Each row of a before or after table is a point. The points were changed in one or more steps. Then noise was added and the rows were shuffled. The steps act on columns, c1 being the first. Name the steps. A step turns or swaps two columns, mirrors them in a line or flattens them onto one, adds a multiple of one to another, or multiplies or shifts one. Angles are multiples of 10 degrees, from the lower column toward the higher: turns from -170 to 170, lines from 10 to 170 but not 90. Use the fewest steps. Two steps may share a column if one is a turn and the other turns, adds or multiplies; they go together, in the order done. Otherwise the lowest column goes first.

Before, 12 rows:
[[ 17  22 -23]
 [ 46  27   1]
 [ 18 -35   8]
 [-21  10  48]
 [-37  25  45]
 [ 13  38 -28]
 [-42  17  56]
 [ 28 -28   0]
 [ 27  44  12]
 [ 63  47   7]
 [ 39  14   5]
 [  0  13  -2]]
After (12 x 3):
[[-24  38 -16]
 [ 37  25  44]
 [ 16  45 -25]
 [ 11  15 -38]
 [ 48  17  51]
 [  4 -28 -27]
 [ 18  46 -61]
 [ 11 -35 -16]
 [ 44  10  29]
 [  8  28 -46]
 [-21  22 -22]
 [ -2  15  -1]]
Steps: turn c1 and c3 by -80 degrees

Before (12 x 9):
[[  1  12   4   7   3 -20 -22  -4  48]
 [ 33   4  31  -8 -10 -18 -24  22 -58]
 [ 16  12 -27  -8   0 -17  -2  36 -12]
 [ 67 -45  51  53 -34  21  -4  17 -14]
 [ -2 -85 -10 -33 -52 -55  15 -62  -6]
 [ 41 -48  19  12 -46  31  -9  -4 -69]
 [-10  15   6  37  55  19 -14 -24  45]
 [ 44 -70  20  33  11  12 -21  31 -45]
 [ -7  22 -38   3  -4 -19   7  12  -8]
 [ 12   7 -10 -27  24  26 -13  21  26]
 [ 10  24  14   1  37  -6  35   4  27]
 [-41  32  17  10  27  13   1  45  30]]
After, 12 rows:
[[-15   6  31 -14  -8 -19 -58 -36 -26]
 [ -6 -49  51  37 -36  21 -13 -68  -3]
 [ 10 -47  19 -13 -45  30 -68 -39 -10]
 [-17   7 -13 -15  23  27  24 -16 -14]
 [ 20  14   4  68  56  19  47  14 -15]
 [ 58 -86 -10 -61 -51 -54  -5  12  16]
 [-51  32  17  27  29  13  31  35   1]
 [ -3  24  14  19  38  -6  28 -10  35]
 [-23 -72  20  37  13  14 -47 -47 -20]
 [-14  22 -36   3  -2 -18  -7   4   6]
 [  4  12   6   6   5 -23  52   1 -22]
 [-32  10 -27  -7   1 -17 -12 -23  -4]]
Steps: mirror c1 and c8 in the line at 140 degrees; add 0.5 times c5 to c4; swap c7 and c9

Before:
[[ 19 -56 -12  41 -26 -19  14  -5  24   3   6  52   4 -10]
 [ -3  -6 -10 -48 -28  16 -25 -53  16 -15  12  26  53 -30]
 [-15  10 -12 -10  37 -10  19 -21  47 -41 -31   0 -19   2]
 [  4  43  22  -3   5 -14  54 -24  46 -24  -2   8  17  20]
 [-23  37 -67  -2 -12  16 -20  -3  15  18  47  69  25 -38]
 [ 65  -8 -24  31 -28 -14  -5  21  38  -9 -11  49 -19 -23]
 [-11  34 -39  14 -39  42 -48 -60  15 -10   9  73  33 -28]
 [ 71 -50   5  25 -26  42 -39 -35  14 -31   7  -7  27  39]
 [  7 -10  -9 -27  -8   1  46 -26  32   4 -39  -5 -20  24]
 [ 62 -32 -26  57  -3   7  18  -2  33  20 -11  31  15 -37]
 [ -3  43   7 -29  46 -43  41 -34   5 -21 -48  -1  -3  37]]
After:
[[-14  11 -29   5  36  -9  21  20  48  18 -12  -1 -20   1]
 [  4  43  -3  -2   4 -14  55  22  45  36  21   8  16  20]
 [ 70 -50   6 -28 -26  41 -38  32  12  28   3  -7  26  38]
 [ 10 -10 -38  24 -11   2  44  33  33  62  -7  -4 -23  24]
 [ 18 -58   7 -41 -25 -23  16  -3  24  65 -11  54   5 -14]
 [-22  39  46   0 -10  14 -20   2  14  77 -68  64  23 -38]
 [ 63 -34 -10 -59  -4   8  17  -8  34  79 -23  27  18 -38]
 [ 63  -7 -10 -26 -26 -14  -8 -26  40  49 -23  50 -18 -22]
 [ -2  46 -49  23  42 -42  40  41   6  42   6   0  -2  35]
 [ -2  -7  11  37 -28  17 -26  62  16  44  -9  26  56 -27]
 [-11  33  11 -26 -40  42 -48  58  15  49 -37  74  33 -29]]
Steps: swap c3 and c11; turn c4 and c8 by -170 degrees; shift c10 by 60

Before:
[[ 13  -9  -5  27 -14 -14 -31 -12 -15  36  12  20  24  27  17   7 -39   4
   -9  14  20 -11  -8 -25   2  13 -38   5 -22  37   6   9]
 [ -6  14 -21 -12  11 -18  12  21   7  51 -42   7  11  -4  18 -19 -43 -32
  -12 -24 -30 -39   0 -31  14  -1   3 -37 -10  32   9   3]
 [ 29  -8  10  20  -6  24  32   2 -29  -3 -15   3  26 -34  -3   5  -8   4
   -2 -24  34  -5   4 -16   3 -60  33   4  25 -10  -7 -40]
 [ -4 -15 -26  12   2 -11  -4 -15 -43 -10 -13   5  -6 -18   9  -9  12 -13
   -6   0 -16  -1  31 -46  10  -9  -1  46 -31   6 -17  10]
 [-25 -20  34   6   8 -24  12   3  -7   5   7  12  -4 -41   2  -5  10 -18
   12 -42   6 -20  28 -18 -14 -15  46   8  95   2  20  -1]
 [-28   3   5   4   2  -6   1  26 -41 -16  27  17  20  -9  26 -21  19 -15
   51  13 -10  -3 -17  -3   3  10  -9  19 -19 -20 -24 -40]
 [  1   1  28  13  18  31  35 -12 -13  18 -10   8   1 -27   6  -6 -13 -50
   -2  16  24 -10 -32  -9  -9  11 -12 -16   9  15 -12  -5]
 [ 20 -21   5 -17  43 -35 -43 -66  -8  28   9  -1   0  -8   7 -11 -41  -9
  -14  -3  -4  16 -23 -29  -5  24  17   2 -23  -2 -20   0]
 [-19  -6   5  -2 -35  26   8  12  -6  19 -26 -12   6 -11  19  32 -22   3
    1  28 -23 -31  29   1   1 -27  16 -14  13  11 -23  -7]
 [-20 -10 -18 -22   5   0  39  -1  -9  15  -5 -25  13  16  22  -1  -7 -44
  -22 -28 -38  30  26 -18  11  -8  24 -33 -28  -8  -1  -5]
 [-21  34  19  50  -5  15  -1 -36   3 -10  19  11 -31 -42  14  38   2   4
    1  -9  14 -42 -16 -36   4  19  16   7  15  -8 -27  20]]
After (11 x 32):
[[ -5  14 -21 -12  11  -3  12  21   8  52 -42 -23  11  -4  18 -19 -43 -31
  -12 -11 -30 -39   1 -31  23  -1   3 -37 -11  32   8   3]
 [-25 -19  35   6   8  24  12   4  -6   5   7 -39  -5 -41   1  -5  10 -18
   13 -19   6 -20  28 -17  13 -16  46   8  95   2  20  -1]
 [-29   3   5   3   1   1   2  25 -41 -17  27  15  20  -9  26 -21  20 -15
   50 -13  -9  -2 -17  -3   7  10 -10  18 -18 -19 -24 -41]
 [-21  35  20  48  -5 -10  -2 -35   4 -12  19  -6 -31 -42  13  38   1   3
    1 -12  15 -42 -17 -37 -11  19  16   7  16  -8 -27  20]
 [ 20 -21   4 -17  42  22 -43 -66  -8  29   9  -2  -1  -7   7 -11 -42  -8
  -13   1  -4  16 -24 -28  27  23  17   3 -23  -2 -20   0]
 [-20 -11 -18 -22   5 -10  40  -2  -9  15  -5 -32  13  16  22  -1  -7 -43
  -23  19 -38  30  26 -18   6  -8  24 -32 -28  -8  -1  -5]
 [ 30  -8  10  20  -5 -14  32   2 -29  -4 -14 -23  27 -33  -2   5  -8   5
   -2  -8  34  -5   4 -15 -19 -60  33   4  25 -10  -7 -40]
 [-19  -6   5  -2 -35 -14   7  12  -6  20 -27  26   6 -11  19  32 -23   3
    1  17 -23 -31  29   1 -22 -27  16 -15  12  11 -23  -7]
 [  1   1  28  13  18  -8  35 -12 -12  18 -11  18   0 -28   6  -7 -12 -50
   -1  -5  24 -10 -32  -9 -31  11 -12 -16   9  16 -12  -5]
 [ 13  -9  -5  27 -15   4 -32 -13 -14  35  11  17  23  27  17   7 -39   4
   -9 -18  20 -11  -9 -24  13  14 -38   6 -21  38   7  10]
 [ -3 -15 -26  11   2  -2  -4 -14 -42 -10 -13   1  -5 -18   9  -9  12 -13
   -6  -5 -16  -1  32 -45  14  -9   0  46 -32   6 -17  10]]
Steps: mirror c6 and c25 in the line at 120 degrees; turn c12 and c20 by -80 degrees
